Each row of a before or after table is a point. The points were changed in one or more steps. Then noise was added and the rows were shuffled. The steps act on columns, c1 being the first. Write out the steps. A step turns or swaps two columns, mirrors them in a line or flattens them onto one, adds a multiple of one to another, or multiplies or shifts one. Angles are multiples of 10 degrees, from the lower column toward the higher: turns from -170 to 170, lines from 10 to 170 but not 90. Use the fewest steps. Two steps may share a column if one is a turn and the other turns, adds or multiplies; they go together, in the order done. Otherwise the lowest column goes first.

Before (11 x 2):
[[ 0.00  0.13]
 [-0.07 -0.18]
 [ 0.53  0.14]
 [ 0.23 -0.37]
 [ 0.65  0.14]
 [ 0.05 -0.36]
 [ 0.25 -0.22]
 [ 0.59 -0.03]
 [-0.10 -0.19]
 [-0.09  0.23]
 [ 0.08 -0.30]]
After:
[[-0.31  0.44]
 [-0.12 -0.05]
 [-0.17  0.57]
 [ 0.20  0.00]
 [ 0.22 -0.02]
 [ 0.33  0.17]
 [ 0.12  0.32]
 [ 0.27  0.35]
 [-0.35  0.57]
 [ 0.26  0.18]
 [-0.18 -0.17]]
Steps: turn c1 and c2 by 110 degrees

Before:
[[-0.06  0.36  0.17  0.11 -0.20 -0.23]
 [ 0.00 -0.12 -0.12  0.15 -0.13 -0.21]
 [-0.02  0.20  0.08 -0.13  0.37  0.43]
 [-0.26 -0.21 -0.24 -0.14  0.00 -0.02]
 [ 0.09  0.18 -0.48  0.02 -0.15  0.35]
 [-0.17 -0.18  0.08  0.05 -0.14  1.07]
 [ 0.07 -0.26  0.15  0.07 -0.19 -0.20]
 [-0.02 -0.17 -0.12  0.15  0.03  0.09]
 [-0.19 -0.04 -0.32  0.12 -0.21 -0.25]
 [ 0.11 -0.27  0.18  0.10 -0.16  0.09]
 [-0.15 -0.24  0.04  0.06 -0.01 -0.16]
 [-0.30 -0.15  0.24  0.05  0.04 -0.08]
 [ 0.06 -0.21  0.22 -0.24 -0.12  0.42]]
After:
[[ 0.13 -0.81 -0.12  0.10 -0.14  0.09]
 [ 0.00 -0.36  0.06  0.15  0.11 -0.21]
 [ 0.07 -0.78 -0.18  0.07 -0.10 -0.20]
 [ 0.09  0.54  0.04  0.02  0.50  0.35]
 [-0.02  0.59  0.19 -0.13 -0.15  0.43]
 [-0.02 -0.51  0.21  0.15  0.05  0.09]
 [-0.30 -0.46  0.01  0.04 -0.25 -0.09]
 [-0.15 -0.73  0.03  0.05 -0.07 -0.17]
 [ 0.06 -0.63 -0.41 -0.24 -0.09  0.42]
 [-0.26 -0.62 -0.04 -0.14  0.27 -0.02]
 [-0.18 -0.12  0.03  0.12  0.33 -0.25]
 [-0.17 -0.54 -0.11  0.05 -0.04  1.07]
 [-0.06  1.08 -0.15  0.11 -0.13 -0.25]]
Steps: multiply c2 by 3; add 1 times c4 to c5; turn c3 and c5 by -110 degrees

Before:
[[ 0.10  0.32 -0.09  0.30 -0.80  0.21 -0.16  0.36 -0.08 -0.71  0.08]
 [ 0.14  0.16  0.18 -0.12  0.10  0.45  0.00 -0.59 -0.23  0.46 -0.17]
 [-0.08 -0.29 -0.19  0.19 -0.39  0.54  0.08 -0.02  0.22 -0.09  0.38]
 [ 0.11 -0.07  0.16  0.00  0.09  0.45 -0.30  0.42 -0.14  0.17  0.21]
 [ 0.12 -0.15  0.12  0.14 -0.22  0.59  0.03  0.21  0.35  0.55  0.05]
 [-0.31 -0.11 -0.12  0.41 -0.38 -0.58 -0.28  0.36 -0.15  0.01  0.32]
 [-0.19  0.00  0.02 -0.13 -0.12 -0.18  0.13  0.37  0.14 -0.17  0.08]
 [-0.03 -0.15  0.19  0.01 -0.05  0.30  0.16  0.44 -0.29  0.54  0.26]]
After:
[[-0.30 -0.11 -0.12  0.38 -0.37 -0.62  0.16 -0.48  0.15  0.00  0.32]
 [-0.09 -0.28 -0.16  0.18 -0.42  0.55 -0.03  0.01 -0.22 -0.04  0.35]
 [ 0.11 -0.07  0.17  0.00  0.09  0.45  0.14 -0.51  0.15  0.17  0.22]
 [ 0.00 -0.12  0.15  0.00 -0.07  0.31 -0.33 -0.38  0.30  0.56  0.25]
 [ 0.11  0.35 -0.10  0.30 -0.81  0.21  0.06 -0.41  0.11 -0.71  0.04]
 [-0.18  0.01  0.04 -0.12 -0.16 -0.21 -0.21 -0.28 -0.15 -0.14  0.11]
 [ 0.15 -0.15  0.11  0.14 -0.24  0.58 -0.11 -0.16 -0.32  0.55  0.05]
 [ 0.12  0.16  0.18 -0.12  0.09  0.45  0.21  0.53  0.24  0.48 -0.16]]
Steps: turn c7 and c8 by 160 degrees; multiply c9 by -1

Before (13 x 18):
[[ 0.27  0.03  0.53 -0.22  0.23  0.03  0.51 -0.44  0.39  0.36  0.08  0.42
   0.24  0.29  0.44 -0.34  0.54  0.46]
 [-0.27 -0.15  0.47 -0.21  0.47 -0.32 -0.12  0.30  0.25 -0.14  0.33  0.14
   0.29  0.44  0.00  0.15  0.56 -0.24]
 [-0.08 -0.31  0.37 -0.40 -0.18  0.19 -0.23 -0.51  0.11 -0.04 -0.31 -0.09
   0.40  0.07  0.16 -0.16  0.27 -0.24]
 [-0.15 -0.61  0.06 -0.01  0.56 -0.26 -0.18 -0.48 -0.02  0.16 -0.26  0.27
  -0.03  0.18  0.33 -0.09  0.07  0.42]
 [ 0.35 -0.08  0.35 -0.10 -0.29  0.11  0.01  0.04 -0.34  0.13  0.39  0.04
   0.08  0.16 -0.32 -0.15 -0.26  0.24]
 [ 0.15  0.13 -0.29  0.45  0.50  0.04 -0.20 -0.51  0.05 -0.26 -0.10  0.08
  -0.38  0.53  0.22  0.19  0.13 -0.16]
 [-0.08  0.11 -0.13  0.19 -0.06 -0.31  0.01  0.34  0.33 -0.47 -0.53 -0.25
  -0.33  0.39  0.13 -0.24 -0.12 -0.26]
 [ 0.00 -0.33 -0.28 -0.45  0.43  0.04  0.46 -0.18 -0.08 -0.17 -0.42  0.13
   0.36  0.32 -0.44  0.43  0.28  0.05]
 [ 0.50 -0.09  0.05  0.24  0.43 -0.40  0.06 -0.36 -0.16 -0.39  0.11  0.17
   0.48  0.62  0.40  0.04 -0.03 -0.28]
 [-0.09  0.03  0.17 -0.34 -0.23 -0.20  0.07  0.11 -0.17  0.29  0.35 -0.28
   0.05 -0.04  0.14 -0.15  0.30  0.41]
 [ 0.20  0.25 -0.38  0.12 -0.02 -0.02 -0.08  0.20 -0.19  0.26  0.18  0.58
  -0.08  0.09  0.31  0.12  0.57 -0.16]
 [ 0.37 -0.44 -0.39  0.19  0.10 -0.18  0.05 -0.03 -0.35 -0.15 -0.42 -0.06
   0.16 -0.15 -0.51 -0.31  0.15  0.11]
 [ 0.49 -0.06 -0.18  0.22  0.25 -0.03  0.54  0.26  0.08 -0.18  0.17  0.04
  -0.37 -0.01 -0.17 -0.24 -0.21 -0.34]]
After:
[[-0.09  0.04  0.17 -0.35  0.26 -0.19  0.06  0.11  0.11  0.30  0.35  0.28
   0.04 -0.03  0.15 -0.16  0.30  0.41]
 [-0.07 -0.31  0.39 -0.40  0.01  0.19 -0.23 -0.50  0.21 -0.05 -0.30  0.11
   0.41  0.08  0.16 -0.16  0.28 -0.24]
 [ 0.00 -0.33 -0.27 -0.46 -0.15  0.04  0.46 -0.18 -0.41 -0.18 -0.41 -0.14
   0.36  0.33 -0.45  0.43  0.28  0.06]
 [ 0.26  0.03  0.51 -0.22 -0.44  0.04  0.50 -0.45  0.00  0.36  0.10 -0.42
   0.24  0.30  0.45 -0.35  0.53  0.47]
 [-0.15 -0.61  0.05 -0.02 -0.27 -0.28 -0.18 -0.46 -0.51  0.17 -0.25 -0.25
  -0.02  0.19  0.33 -0.08  0.06  0.41]
 [ 0.15  0.13 -0.29  0.47 -0.28  0.06 -0.20 -0.51 -0.39 -0.27 -0.11 -0.07
  -0.38  0.51  0.21  0.19  0.12 -0.15]
 [ 0.36 -0.44 -0.39  0.19  0.27 -0.17  0.05 -0.03 -0.26 -0.15 -0.43  0.07
   0.15 -0.15 -0.52 -0.33  0.14  0.10]
 [ 0.36 -0.08  0.34 -0.09  0.45  0.11  0.01  0.05  0.09  0.14  0.41 -0.05
   0.06  0.17 -0.32 -0.15 -0.26  0.25]
 [ 0.19  0.24 -0.39  0.11  0.17 -0.01 -0.07  0.22 -0.07  0.25  0.20 -0.58
  -0.10  0.09  0.31  0.13  0.57 -0.17]
 [ 0.47 -0.05 -0.18  0.21 -0.19 -0.02  0.56  0.26 -0.18 -0.18  0.16 -0.05
  -0.37 -0.01 -0.19 -0.25 -0.20 -0.34]
 [-0.09  0.11 -0.12  0.19 -0.26 -0.31  0.01  0.33  0.22 -0.46 -0.54  0.24
  -0.33  0.39  0.13 -0.22 -0.12 -0.25]
 [ 0.50 -0.10  0.05  0.25 -0.07 -0.39  0.06 -0.36 -0.44 -0.38  0.10 -0.16
   0.47  0.61  0.39  0.04 -0.04 -0.28]
 [-0.26 -0.16  0.48 -0.20 -0.46 -0.31 -0.10  0.31 -0.28 -0.14  0.33 -0.17
   0.29  0.43  0.01  0.17  0.56 -0.25]]
Steps: mirror c5 and c9 in the line at 120 degrees; multiply c12 by -1
